Each row is a point. A path goes straight from each point to the next, and from the last back to the first. The post is the endless flat space through its rows: a point in 2 columns, a line in 3, a plane in 4, and so on, so that a path can go around it. How many times does the path go around the post? Going back the other way cancels.
(in the rows, 128 means zero)

Post (1 x 2)
[[141 147]]
Path (22 x 2)
[[114 167]
 [107 127]
 [123  92]
 [174 116]
 [196  98]
 [155  96]
 [106 126]
 [109 161]
 [121 206]
 [139 213]
 [ 83 181]
 [ 93 122]
 [126 119]
 [ 89 138]
 [132 174]
 [151 198]
 [191 160]
 [183 119]
 [158 117]
 [164 136]
 [190 191]
 [128 209]]
Times around: 0

Post (7 x 8)
[[169 156  17 152 137 181  99 133]
 [139 133 151  84 161 150 188 118]
 [136 116  38  86  14 234 148 155]
 [136 127 140 148  81 158 198 104]
 [ 98 131 195 151 139 140  44 146]
 [130 144  95 104  97 132  87 128]
 [142 159 114 192 165 101 224 171]]
Path (16 x 8)
[[137 102  78 114 159 156 107 159]
 [149 106 116 108  53 106 137 135]
 [167 113  87 108 118 141 116 120]
 [149 138  90  96  74 143 152 158]
 [179 173 160 123 103 149 119 139]
 [128 176  70  73  73 158 153  94]
 [127 157  17  57 119 125 135  91]
 [124 107  98 131 111 164 208 118]
 [163  78  97 120 129 178 109 168]
 [193 126 113  85  96 177 145 176]
 [134 108 136 153 139 181 120 183]
 [176  88 152 147 118 204 176 130]
 [166 133 124 100  65 169 215 174]
 [156 167 154 137  91 172 125  85]
 [ 97 181 128 157 159 152 159 136]
 [ 97 121 122  88 194 212 141  81]]
Times around: 2

Post (13 x 14)
[[118 132 106 100 122  92 130 127 116 132 116 130 115 108]
 [124 129 110 105 137 140 132 131 100 105 145 111 145 114]
 [125 128  69 118 107 152 110 108 122 119 124 119 106 148]
 [131 142 122 135 134 148 119 142 132  99 120 123 110 105]
 [123 135 135 108 136 149 119 144 123 124 113 142 155 119]
 [111 129 127 125 110 138 185 137 119 116 100 148 115 119]
 [128 140 129 161 141 148 129 121 104 132 150 140 111 109]
 [115 133 146 115 113 146 121 135  77 112 140 122 106 117]
 [123 139 131 117 155 155 140 118 139 125  88 103 112 148]
 [140 131 132 249 136 105 130 148  86 128 128 144 130 106]
 [117 140 126 118 112 136 120 112 145 104 140 118 120 140]
 [112 135 131 115 107 140 136 109 128 125 102 109 122  98]
 [113 127 126 110 106 148 131 143 138 136 137 101 110 122]]
Path (13 x 14)
[[124 126 138 133 132 135 124 123 119 114 129 142 122 145]
 [134 131 113 120 108 128 140 120 114 121 116 140 129 131]
 [120 135 108 119 105 148 147 124 118 138 116 146 131 129]
 [109 149 129 122 114 155 145 127 127 103 136 118 110 120]
 [ 91 118 131 127 117 138 130 106 130 124 119 108 129 104]
 [121 119 116 124 117 135 130 112 117 114  99 125 142 127]
 [132 136 128 100 136 129 146 115 124 115 124 146  92 101]
 [131 152 122 140 114 129 120 112 123 109 117 124 109 105]
 [124 140 114 130 128 146 116 138 100 119 131 139 135 130]
 [108 140 115 119 131 133 122 137 130 123 122 131 119 109]
 [113 130 126 141 132 154 128 136 109 110  95 135 119 130]
 [108 145 116 136 141 135 132 122  99 145 128 126 124  96]
 [107 118 138 133 139 140 135 132 125 122 138 128 125 111]]
Times around: 2

Post (17 x 18)
[[215 128 128 161 176  85 191 145  68 125 108 155 114  64 137 170 148 169]
 [114 144 148 144 159 139 199  92 169 110 137 111 126 101 137 201 144 192]
 [161 131 132 201 110 125  77 109 117  92 151 103 211 119  72 180 108 135]
 [178 152 105 139 185 172 163  80 112 199 117 109 138 112 131 115  65 141]
 [179 108 186 136 130  79 133  79 159 162 119 201 145 166 137 135 152 194]
 [ 91  87 131 133 151 156  81 133  69 140 126 167  94 184 126 144 193 161]
 [124 149 126 129 127 152  79 144 110 164 105 136 140 137 191  57 169 138]
 [133 158  56 119 136 132 108 100 145 119 171 132 148 170 120  79 158 160]
 [ 93  59 127 108 117  91  60 120 161 118 187 108  96 191 129 111 161 166]
 [ 91 110 174 193 104  92  99 146 100 159 124 186 103 129  63 152 158 175]
 [182 173 146 118 153  61 166 100  89  61  89 175 101 143  89  91 110 185]
 [169 130 106 182 157 201 196 109 145 154 114 151 102  95 178 177  75  57]
 [138 105 108 141 212 203 180 100 151 141 175  96 122 111 188  72 191  60]
 [126 143 136 140  69 164 144  94 115 185  94 118 138 169 126 141 120  81]
 [118 161 128  69 205 120 140 144 144 132 146 159 114 135  99 121 150  72]
 [113 205 170 149 157 170 172 158 124 117 249 123 131 118 189  99 206 138]
 [140 161 120  93 146  78 104  60 127  62 214 132 117  92  91 124 165 158]]
Path (29 x 18)
[[143 151  97 142 102 123 141  71 105 183 130 159 194 150 113 167 141 112]
 [186 115 157 117 154 116 178  74 166  87 166 116 162  90 166 116 120 128]
 [ 75  89  68 106 121 196 113 107 155 168 131 142 153 127 194 195 156 153]
 [ 98  83 132 163 115 127  68 101 113 142 134  97 189 144 135 155 152  85]
 [169 141  92 139 166 100  36 111 132 158 123  53 148 148 148  84  87 173]
 [123 155  82  82 187 153 122 142 170 109 148 112  68  84 160  96 160  93]
 [154 164 123 129 183 121 142 173 138 152 138 174 141  51 113  75 164 131]
 [124 117 110 160 181 109 170 130 131 179 166 192 143  54  87  81 177 120]
 [124 116  74 111 170 130 117  72 113 143 161 176  63  92 156 159 148 115]
 [142 152 147 137 182 125 141 139 154 121 136  87 130  90 199 111 149  97]
 [142 134  76 115 143 168  87 101 103 116  98 166  84 208  82 132 189 153]
 [ 98 167 184 153 133 111 141 142 128  96 140 116  84 171  89  60 184 114]
 [127  92 167 245 157 132 158  68 146 157 146 147 179 140 138 183 136 160]
 [140 144  74  98 143  94 150 110 126 180 188 104 136 103 128 174 110 166]
 [126 121 130 176  87 162 114 109 150 101 178 133 173 116 119  68 143  84]
 [177 145 134 147 135 162 101 114  82 138 132 201 118 182 120  94 157 125]
 [187 169 162 145  76 142 171  40 154 100 175 150 155 192 143 210 174 144]
 [167 123 136 158 129 171 132 111 124  81 177  98 156 114 138 212 182 128]
 [133  94 119 141 189 135 169 108 160 154 131 152 172  89  43 156 204 169]
 [ 83 129 150 100 172 178 111 165 119 150 151 136 124 142 183 107 174  69]
 [142 113 119 185 140 120 140  74  88 150 117 125 139 117 136  80 124 136]
 [147 194 197 164 162  90 132 135 158 140 149 116 181 158 115 153 135 184]
 [113 142 176 141 172 143 130 137 141 118 128  87  97 113 149 125 224 156]
 [163 140 142 197 221 118 148 116  75 106 159 120 122 121 121 138 158 118]
 [116 153  51 145 125  67 102 109  86 123 101 208 136 174  61  93 109 135]
 [131 141 136 122 146 218 169  82  90 170 134 170 150 141 178 126 175  95]
 [155 118 103 118 146 141 122 112 143  80 132 130  99  88  85 118 100 146]
 [144 140 105 168 160 164 162 106 139 124 137 149 103 189 122 107 168 124]
 [ 91 187 124  90 185  77 107  67 129  85 171 137  81 131  59 138 161 136]]
Times around: 0

Post (17 x 18)
[[113 148 148 159 114  42 171 189 107 117  87 127  89 145  74 107 129  90]
 [190 152 139 109 184 123  81 103 124  84 133 115  96 126 169 129  50 111]
 [165 116 161  95  69 126  98  74 156 104 109  59 137 127  50 102 161 151]
 [172  89 108 145 166 162 119  67 127  86 161 139 145 148 154 106 119 164]
 [107 169 129  97 136 118  93 152 143  57 134 103 183 114 122 129 161 151]
 [111 154 109 187 133  98 128 159 133 139 184 138 119  94 125 147 145  87]
 [152 116 108 168 128  82 150 118 106 120  71  93 112 111  56 146  99 177]
 [132 161 121 122 147 125 173 143 140 157 127 206 153 130 143 166 151  95]
 [115 114 111 104 136 101  99 144 108 130 197 147 164 174 144 169 134 119]
 [141 125 109 158  95  96 111 160 118 155 144  68 182 109 175 112 105 139]
 [122 121 117 158 155 126 141 147  67 148 129 108 165 168  88 125  80  89]
 [182 142 127 165 175  81 166 175 106 134 129 153  86 147  36 151 161 119]
 [138 160 139  96 131  99  87  72 132 118 138 115 174 158 133 140 183 113]
 [125 165  93  57 200 208 132 104 104 100  74 131  81  74 204 121 148 117]
 [148 165  70 150 113 162 150 119  96 127 131 132 125 144 185 143 117 132]
 [117 135 159 145  83 127 110 146  63 170 129 157 182 118 171 156 126 126]
 [122 143 154 125 125 142  56 131 127 139  90 129 143 160  93  93 147 107]]
Path (27 x 18)
[[159  68 147 183  58 144 186 119 127 228 111 191  79 113  63 134 127  74]
 [162 143  48  99 100  66  83  92 114 123 183  85 221 201  97 139 175 140]
 [192  82 138 104  54  84 166 112 107 216 178 110  75 173 105 119  94  84]
 [184  63 182 163 126 101  91  73 128 153 181 188 154 132  87 102 130 109]
 [ 29 178  64 144 116  33  82 154 105 157 166  86 157  89 152 215 129  69]
 [167 135 133 189  48  67 123 119  53 164  47   7 107 202 198  67  79  98]
 [102 148  98 160  82 191 166 152  63 109 170 109 160 218 126 100 168  80]
 [230 130 141  83 151  29 121 109 130 149  92 174  18  77 119 184 173 101]
 [167  83 129 170  68  44 105 111 157 145 174  78 122 141  35  64 147 128]
 [ 57 121 129 116 193 113  76 120  88 106  62 142 148  77 185 124  85 173]
 [152 139  57  73 138 155 175  77 101 115 105  74 144  99  60 141 163 154]
 [163  67 113 163 129  64  70  92 110 117  82 202  92 166  89 147  78 146]
 [120 120 162 181  97 163  83 131  77 142 121  79 117 126 116 115 148  91]
 [105 147  91 178 172 101 189 174 162  99 139 160 167 174 157 112 129 132]
 [124 128 159  50 147  88  98 112 106 129 192 124 179 166 107 154 116 118]
 [154 125  92 158 213  87  98 169 113 171 127 126 161  97  56 147 172 157]
 [159 181 141 184 100 116 185 161  80 186 112 144 121 165  55 142 125 110]
 [114 128 126 156 150 167  79 123 114 185 170 113 111  67 135 156 113  91]
 [147  95 163  41  36 189 165 125  88  83  89  70 134 148  90 119 156 157]
 [163 135 122  76 108  83 131 152 102 138  50 104 123 182 199 155  47 196]
 [153 152  89 134 153  80 138 127 158 129 211 125 143 183 148 142 125 121]
 [121 140 137 102 115  74 137 194 102  83  76 156  62 124 135 161  76 182]
 [135 131 145 162 157 135 136 175 124 131 158  74 146 133 168 111  89  52]
 [128 147  98 195 119  98 146 113 102  82 120 181 160 160 166 182  85 101]
 [153 128 122  85 164  82 110 102 123 104  89 144 133 126  96 141 118  98]
 [125  84 210 185 105  76 125 197 142 125 162 169 175 133 173 114 138  82]
 [114 142 148 157 116  97  86 148  96  80 121 136 127 107 126 216  96 210]]
Times around: 0
